Each row of a before or after table is a point. The points were changed in one or more steps. Then noise was added and the rows were shuffled. The steps act on how far a point lies along the listed directions, d1 being the first. Name the steps. A step turns or swaps two directions, mirrors them in a line or flattens them onto one, adds a multiple of one to another, or multiplies one. Angles are multiples of 10 degrees, from the lower direction toward the higher: turns from -170 to 170, lines from 10 to 170 but not 90. Use the fewest steps. Two steps may share a direction if one is a turn and the other turns, adds or multiplies; they go together, in the order done. Otherwise the lowest direction goes first.

Directions:
(1): [0.44, -0.33]
(2): [0.33, 0.44]
Before (13 x 2):
[[-0.15, -0.92],
[0.95, -0.21],
[-0.02, 0.51],
[0.67, 0.04],
[0.27, -0.20],
[0.11, 0.44],
[0.29, 0.10],
[0.07, -0.08],
[0.44, 0.27],
[-0.46, 0.41],
[-0.53, 0.09],
[0.08, 0.01],
[0.05, -0.11]]
After (13 x 2):
[[-0.30, -0.58],
[0.10, -0.33],
[0.02, -0.06],
[0.07, -0.12],
[0.12, 0.52],
[-0.20, -0.95],
[-0.44, 0.07],
[-0.51, 0.21],
[-0.20, 0.59],
[0.89, -0.26],
[-0.22, -0.20],
[-0.05, -0.10],
[-0.43, -0.28]]
Steps: mirror d1 and d2 in the line at 160 degrees

Directions:
(1): [0.25, -0.40, 0.76, -0.05, -0.30, -0.04]
(2): [-0.53, 0.49, 0.49, -0.19, 0.14, 0.29]
(3): [-0.41, -0.12, -0.24, -0.16, -0.79, 0.12]
(4): [0.11, 0.12, 0.04, 0.77, -0.17, 0.50]
Before (12 x 6):
[[0.09, 0.42, -0.56, -0.19, 1.05, -0.03],
[0.32, -0.08, -0.01, 0.55, -0.54, 0.07],
[-0.13, 0.68, -0.08, -0.34, 1.35, 0.34],
[-0.36, 0.19, 0.02, 0.40, -0.50, 0.11],
[-0.02, -0.10, -0.27, -0.09, -0.46, 0.22],
[0.06, -0.56, -0.59, -0.11, -0.44, -0.12],
[-0.26, 0.08, -0.21, 0.01, -0.56, 0.19],
[-0.17, 0.02, -0.33, 0.48, -0.61, 0.14],
[0.27, -0.08, 0.12, 0.87, -0.22, 0.27],
[-0.62, -0.03, 0.51, -0.14, -0.49, 0.18],
[0.54, -0.61, 0.35, 0.18, -0.43, 0.07],
[0.40, -0.63, 0.25, -0.33, -0.32, -0.11]]
After (12 x 6):
[[0.26, 0.17, 0.00, 0.00, 0.46, 0.13],
[0.25, 0.29, -0.35, 0.35, 0.13, -0.12],
[0.42, -0.20, -0.83, 0.21, 0.12, -0.07],
[-0.05, 0.26, -0.39, 0.03, 0.79, 0.06],
[0.11, 0.32, 0.11, 0.34, 0.49, -0.07],
[0.39, -0.21, -0.70, -0.03, 0.22, -0.08],
[0.17, 0.10, 0.34, 0.37, 0.27, -0.21],
[-0.01, 0.04, -0.29, 0.41, -0.09, 0.03],
[-0.61, -0.18, 0.68, -0.64, -0.87, 0.63],
[-0.79, 0.29, 0.28, -0.52, -0.48, 0.48],
[0.31, 0.19, 0.27, 0.13, 0.47, -0.02],
[0.53, -0.50, 0.45, 0.26, 0.29, -0.29]]
Steps: turn d1 and d2 by -90 degrees; multiply d3 by -1; multiply d4 by 0.4

Directions:
(1): [0.05, 0.47, 0.06, 0.73, -0.53, -0.47, -0.42, 0.30, -0.08, -0.12, 0.33]
(2): [-0.86, 0.04, -0.30, 0.27, -0.01, 0.26, 0.11, 0.44, 0.55, -0.29, -0.31]
(3): [0.03, -0.04, -0.02, 0.12, -0.75, 0.52, 0.38, 0.01, 0.11, 0.80, 0.08]
(4): [-0.77, 0.03, 0.10, 0.08, 0.26, -0.58, 0.11, -0.28, -0.38, 0.64, 0.02]
Before (8 x 11):
[[0.56, -0.06, 0.02, -0.11, -0.26, -0.17, -0.15, -0.17, -0.25, 0.10, 0.15],
[-0.84, 0.13, 0.10, 0.17, 0.18, -0.31, 0.13, -0.03, 0.11, 0.38, -0.06],
[0.18, 0.13, -0.20, 0.04, 0.21, 0.12, -0.08, -0.02, 0.25, -0.51, -0.14],
[0.30, 0.09, -0.13, 0.38, -0.21, 0.01, 0.08, 0.19, 0.11, -0.22, 0.12],
[0.08, -0.51, 0.03, -0.85, 0.91, -0.16, 0.17, -0.31, -0.30, -0.17, -0.08],
[-0.40, 0.23, -0.03, 0.37, -0.62, -0.27, -0.11, 0.20, 0.10, 0.12, 0.06],
[-0.56, -0.28, 0.04, -0.26, 0.15, 0.19, 0.59, -0.35, -0.23, 0.80, 0.03],
[-0.54, -0.07, -0.28, -0.04, -0.26, 0.63, 0.34, 0.11, 0.52, 0.00, -0.33]]
After (8 x 11):
[[-0.23, -0.02, -0.23, 0.00, -0.46, 0.54, 0.05, 0.45, 0.66, -0.49, -0.33],
[0.13, -0.17, -0.24, -0.18, 0.19, 0.26, 0.38, -0.02, 0.14, -0.09, -0.10],
[1.20, -0.19, 0.26, -0.53, -0.11, -0.25, -0.12, -0.66, -0.67, 0.37, 0.27],
[-0.46, 0.06, -0.28, -0.11, 0.35, 0.06, 0.13, -0.13, 0.25, -0.11, -0.29],
[-0.22, 0.38, 0.10, 0.71, -0.55, -0.33, -0.07, 0.19, -0.15, 0.30, 0.43],
[-0.60, 0.39, -0.16, 0.67, -0.36, 0.07, -0.13, 0.68, 0.74, -0.46, -0.08],
[0.17, 0.08, 0.32, 0.03, 0.21, -1.17, -0.31, -0.28, -0.84, 0.32, 0.55],
[-1.82, 0.12, -0.51, 0.46, -0.23, 0.38, 0.33, 0.54, 0.86, -0.11, -0.56]]
Steps: turn d1 and d4 by -110 degrees; multiply d2 by 2.5; multiply d3 by 0.7

Directions:
(1): [0.25, -0.04, 0.50, -0.38, 0.19, -0.46, 0.74, 0.21, 0.25, 0.03, -0.72, -0.33, 0.02, 0.72, 0.00, 0.05, 0.37, -0.23]
(2): [0.56, -0.04, -0.46, 0.27, 0.41, -0.06, 0.64, 0.20, -0.22, -0.57, 0.50, -0.01, 0.30, -0.29, 0.20, -0.44, 0.22, -0.63]
(3): [-0.37, -0.14, 0.57, -0.05, -0.23, 0.63, 0.28, -0.38, 0.26, -0.91, 0.45, 0.11, 0.24, 0.47, 0.28, 0.24, -0.04, 0.09]
(4): [-0.19, -1.06, -0.38, -0.41, -0.27, -0.22, 0.34, -0.07, 0.45, -0.31, -0.32, 0.02, 0.11, -0.64, -0.23, -0.05, -0.13, 0.30]
(5): [-0.51, 0.47, -0.42, -0.52, -0.35, 0.48, 0.62, -0.11, -0.14, 0.45, -0.16, 0.28, 0.04, -0.02, 0.45, -0.64, 0.26, 0.16]
(6): [0.64, 0.11, 0.22, 0.11, -0.27, 0.09, 0.12, 0.10, 0.55, 0.31, -0.25, 0.76, 0.18, -0.33, 0.72, 0.43, -0.42, -0.26]
Before (9 x 18):
[[-0.59, -0.33, 0.21, 0.38, -0.28, 0.31, -0.88, -0.26, 0.14, -0.09, 0.17, 0.11, -0.15, -0.35, -0.46, 0.78, -0.31, 0.30],
[0.21, -0.07, -0.50, -0.11, 0.47, -0.17, 0.40, 0.05, -0.48, -0.14, 0.25, -0.22, -0.09, 0.21, -0.07, -0.62, 0.57, -0.42],
[-0.35, -0.70, -0.28, 0.26, -0.17, 0.24, -0.23, -0.12, 0.39, -0.70, 0.23, 0.59, 0.26, -0.35, 0.13, 0.36, -0.37, 0.37],
[-0.01, 0.92, -0.43, 0.64, -0.35, 0.48, -1.02, 0.21, -0.22, 0.64, 0.51, 0.49, -0.20, -0.61, 0.34, 0.06, -0.41, -0.34],
[0.16, -0.10, 0.13, 0.50, 0.41, -0.07, 0.29, 0.23, -0.30, -0.75, 0.32, -0.39, -0.06, 0.28, -0.29, -0.24, 0.59, -0.23],
[0.40, -0.44, 0.08, -0.08, 0.09, -0.21, 0.05, -0.01, 0.34, 0.22, -0.10, 0.36, -0.16, -0.38, 0.33, 0.27, -0.28, 0.00],
[-0.40, 0.53, -0.40, -0.16, 0.30, -0.25, -0.21, -0.10, -0.38, 0.12, 0.14, -0.41, -0.29, 0.17, -0.55, -0.37, 0.27, 0.19],
[-0.06, 0.58, 0.68, 0.29, 0.56, 0.01, -0.55, 0.18, -0.25, -0.05, 0.11, -0.28, 0.01, 0.68, -0.26, 0.00, 0.16, 0.07],
[-0.88, -0.26, -0.06, -0.78, -0.59, 0.57, 0.97, -0.04, 0.11, -0.31, 0.03, -0.15, 0.15, 0.42, 0.19, -0.36, 0.41, 0.26]]
After (9 x 18):
[[-0.35, 0.52, -0.14, 0.24, 0.13, 0.21, -0.67, -0.24, -0.18, -0.26, 0.71, -0.04, -0.17, 0.08, -0.34, -0.03, -0.13, 0.21],
[0.41, -0.52, -0.08, 0.74, 0.28, -0.01, 0.09, 0.20, -0.11, -0.96, 0.57, -0.08, 0.08, -0.41, -0.22, -0.10, 0.21, -0.28],
[-0.40, 0.88, 0.15, 0.00, -0.78, 1.06, 0.15, -0.10, 0.32, 0.17, 0.24, 0.79, 0.16, 0.15, 1.02, 0.05, -0.13, -0.31],
[-0.33, -0.14, 0.16, 0.11, -0.59, 0.26, -0.60, -0.15, 0.43, 0.63, -0.40, 0.60, -0.20, -0.60, 0.01, 0.81, -0.44, 0.29],
[0.06, -0.33, -0.73, 0.05, -0.11, -0.21, 0.04, 0.32, 0.38, 0.35, -0.58, 0.75, 0.12, -0.62, 0.28, 0.07, -0.26, 0.18],
[-0.23, -0.20, 0.76, 0.15, 0.09, 0.34, -0.50, -0.07, 0.31, -0.75, 0.32, 0.09, 0.25, 0.25, -0.13, 0.34, -0.20, 0.33],
[0.31, -0.08, -0.47, 0.29, 0.60, 0.02, 0.03, -0.03, -0.59, -0.58, 0.85, -0.12, -0.01, 0.13, -0.08, -0.47, 0.40, -0.48],
[-0.78, -0.66, -0.79, -0.57, -0.21, -0.12, 0.19, 0.16, -0.37, 0.02, -0.04, -0.61, -0.15, -0.25, -0.71, -0.55, 0.30, 0.44],
[0.43, 0.02, 0.13, -0.18, 0.25, -0.31, 0.29, 0.17, 0.16, 0.52, -0.37, 0.21, -0.29, 0.08, 0.34, 0.10, 0.05, -0.11]]
Steps: turn d1 and d6 by -50 degrees; turn d5 and d6 by -40 degrees; multiply d2 by 1.3; turn d3 and d4 by 80 degrees

Directions:
(1): [0.14, 0.11, 0.17, 0.43, 0.24, 0.86, 0.25, 0.49, -0.06, -0.14, 0.39, -0.21, -0.27, 0.35, -0.22, 0.29, 0.26, 0.81, 0.58, -0.20, -0.16, 0.41, 0.26, 0.76, 0.41, 0.28, -0.09, 0.17, 0.34, 0.22, -0.13, 0.71]
(2): [0.07, -0.32, -0.23, -0.16, 0.10, -0.11, -0.46, 0.31, 0.32, -0.58, 0.05, 0.11, 0.49, -1.01, 0.02, -0.06, 0.31, 0.12, 0.13, -0.50, 0.02, 0.39, -0.38, 0.58, -0.48, -0.85, 0.15, 0.18, 0.42, 0.34, 0.50, 0.04]
Before (9 x 32):
[[0.08, -0.12, 0.09, 0.07, -0.10, 0.30, 0.08, 0.22, 0.13, -0.17, 0.02, -0.17, 0.28, -0.03, -0.09, 0.03, 0.19, 0.34, 0.15, -0.18, -0.05, 0.45, -0.04, 0.75, 0.12, -0.52, 0.25, 0.16, 0.56, 0.40, 0.21, 0.23],
[0.05, 0.38, 0.37, 0.25, -0.03, 0.26, 0.52, -0.23, -0.12, 0.21, 0.03, -0.29, -0.46, 0.82, -0.06, 0.20, -0.09, 0.24, 0.46, 0.35, -0.30, 0.14, 0.54, -0.19, 0.27, 0.64, 0.06, -0.19, -0.24, -0.11, -0.56, 0.10],
[0.11, -0.35, -0.06, 0.16, -0.04, 0.56, -0.25, 0.50, 0.17, -0.40, 0.21, -0.09, 0.03, -0.57, 0.07, 0.13, 0.57, 0.65, 0.19, -0.25, -0.25, 0.48, -0.07, 0.84, 0.06, -0.08, -0.06, 0.03, 0.46, 0.44, 0.43, 0.54],
[0.08, -0.62, -0.27, -0.59, -0.15, -1.14, -0.54, -0.24, 0.24, -0.21, -0.39, 0.28, 0.86, -1.55, 0.34, -0.50, 0.18, -0.70, -0.75, -0.28, 0.22, -0.05, -0.89, -0.35, -1.00, -1.12, -0.05, -0.27, -0.08, 0.03, 0.55, -0.72],
[-0.17, -0.42, -0.41, -0.76, -0.32, -0.63, -0.56, -0.30, 0.30, -0.31, -0.39, 0.36, 0.49, -1.21, 0.28, -0.31, -0.17, -0.64, -0.54, -0.14, -0.01, -0.26, -0.62, -0.31, -0.78, -0.92, 0.02, 0.05, -0.14, -0.10, 0.47, -0.62],
[-0.04, 0.18, 0.16, 0.34, 0.26, 0.91, 0.35, 0.28, -0.13, 0.08, 0.06, -0.43, -0.20, 0.59, -0.22, 0.29, 0.08, 0.50, 0.32, -0.04, -0.14, 0.29, 0.39, 0.50, 0.46, 0.31, 0.15, 0.22, 0.06, 0.23, -0.14, 0.62],
[-0.12, -0.19, 0.03, -0.01, 0.37, 0.20, -0.01, 0.34, 0.52, -0.32, 0.14, 0.04, 0.17, -0.65, -0.06, -0.14, 0.13, 0.18, 0.57, -0.40, 0.01, 0.47, -0.20, 0.54, -0.20, -0.51, -0.16, 0.25, 0.57, 0.35, 0.50, 0.30],
[0.24, -0.20, -0.15, -0.16, 0.36, 0.16, -0.55, 0.55, 0.09, -0.52, 0.00, 0.05, 0.39, -0.63, -0.02, -0.01, 0.45, 0.30, 0.41, -0.36, -0.07, 0.66, -0.24, 0.75, -0.52, -0.51, 0.40, 0.23, 0.43, 0.30, 0.43, 0.38],
[-0.13, 0.37, 0.28, 0.21, -0.07, 0.11, 0.44, 0.01, -0.28, 0.22, 0.00, -0.04, -0.25, 0.70, 0.09, 0.15, -0.18, -0.15, 0.14, 0.25, -0.19, -0.17, 0.16, -0.13, -0.04, 0.61, -0.39, 0.07, -0.10, -0.25, -0.33, 0.18]]
After (9 x 32):
[[-0.04, -0.16, -0.02, -0.50, -0.36, -1.16, 0.07, -0.81, -0.20, 0.70, -0.60, 0.15, 0.23, -0.20, 0.33, -0.49, -0.36, -1.06, -1.02, 0.50, 0.22, -0.75, -0.31, -1.44, -0.36, 0.12, -0.27, -0.56, -0.83, -0.54, -0.20, -0.98],
[-0.28, -0.28, -0.12, -0.33, 0.15, -0.36, -0.22, -0.08, 0.58, -0.11, -0.22, 0.18, 0.35, -0.81, 0.11, -0.41, -0.19, -0.45, 0.04, -0.16, 0.15, 0.07, -0.37, -0.14, -0.49, -0.76, -0.06, 0.10, 0.34, 0.06, 0.54, -0.25],
[0.24, 0.15, 0.34, 0.29, 0.09, 0.51, 0.25, 0.15, 0.13, -0.26, 0.27, -0.26, -0.26, 0.40, -0.13, 0.28, 0.23, 0.63, 0.85, -0.10, -0.34, 0.58, 0.48, 0.44, 0.13, 0.18, 0.18, 0.02, 0.22, 0.15, -0.20, 0.43],
[0.06, -0.21, 0.04, -0.16, -0.25, -0.24, -0.13, -0.02, 0.15, -0.11, -0.22, -0.05, 0.51, -0.40, 0.13, -0.14, 0.14, -0.13, -0.15, -0.08, -0.02, 0.25, -0.28, 0.41, -0.25, -0.85, 0.29, 0.09, 0.39, 0.24, 0.33, -0.16],
[-0.30, -0.05, -0.16, -0.58, -0.52, -0.57, -0.02, -0.75, -0.02, 0.44, -0.53, 0.27, 0.02, -0.06, 0.25, -0.33, -0.61, -0.92, -0.81, 0.51, -0.05, -0.80, -0.23, -1.03, -0.24, -0.01, -0.19, -0.21, -0.65, -0.53, -0.13, -0.75],
[-0.02, 0.28, 0.20, 0.41, 0.07, 0.39, 0.33, 0.38, -0.17, -0.07, 0.22, 0.02, -0.23, 0.45, 0.05, 0.31, 0.02, 0.22, 0.39, -0.08, -0.26, 0.11, 0.09, 0.41, -0.02, 0.28, -0.36, 0.25, 0.26, 0.01, -0.17, 0.49],
[0.12, -0.21, -0.20, -0.49, 0.10, -0.66, -0.75, -0.02, 0.01, -0.37, -0.34, 0.25, 0.66, -0.77, 0.23, -0.29, 0.13, -0.44, -0.20, -0.13, 0.07, 0.21, -0.48, -0.08, -0.84, -0.58, 0.50, 0.02, 0.09, 0.01, 0.46, -0.23],
[-0.06, -0.14, -0.01, 0.26, 0.38, 0.61, -0.02, 0.45, 0.23, -0.35, 0.01, -0.27, 0.26, -0.25, -0.25, 0.24, 0.30, 0.46, 0.34, -0.44, -0.10, 0.53, 0.05, 0.81, 0.04, -0.42, 0.20, 0.35, 0.30, 0.46, 0.32, 0.57],
[0.07, -0.48, -0.27, -0.20, -0.16, -0.13, -0.55, 0.17, 0.29, -0.35, -0.05, 0.15, 0.42, -1.06, 0.22, -0.06, 0.47, 0.01, -0.33, -0.25, -0.06, 0.17, -0.34, 0.43, -0.33, -0.49, 0.00, -0.05, 0.25, 0.36, 0.73, -0.09]]
Steps: turn d1 and d2 by 60 degrees
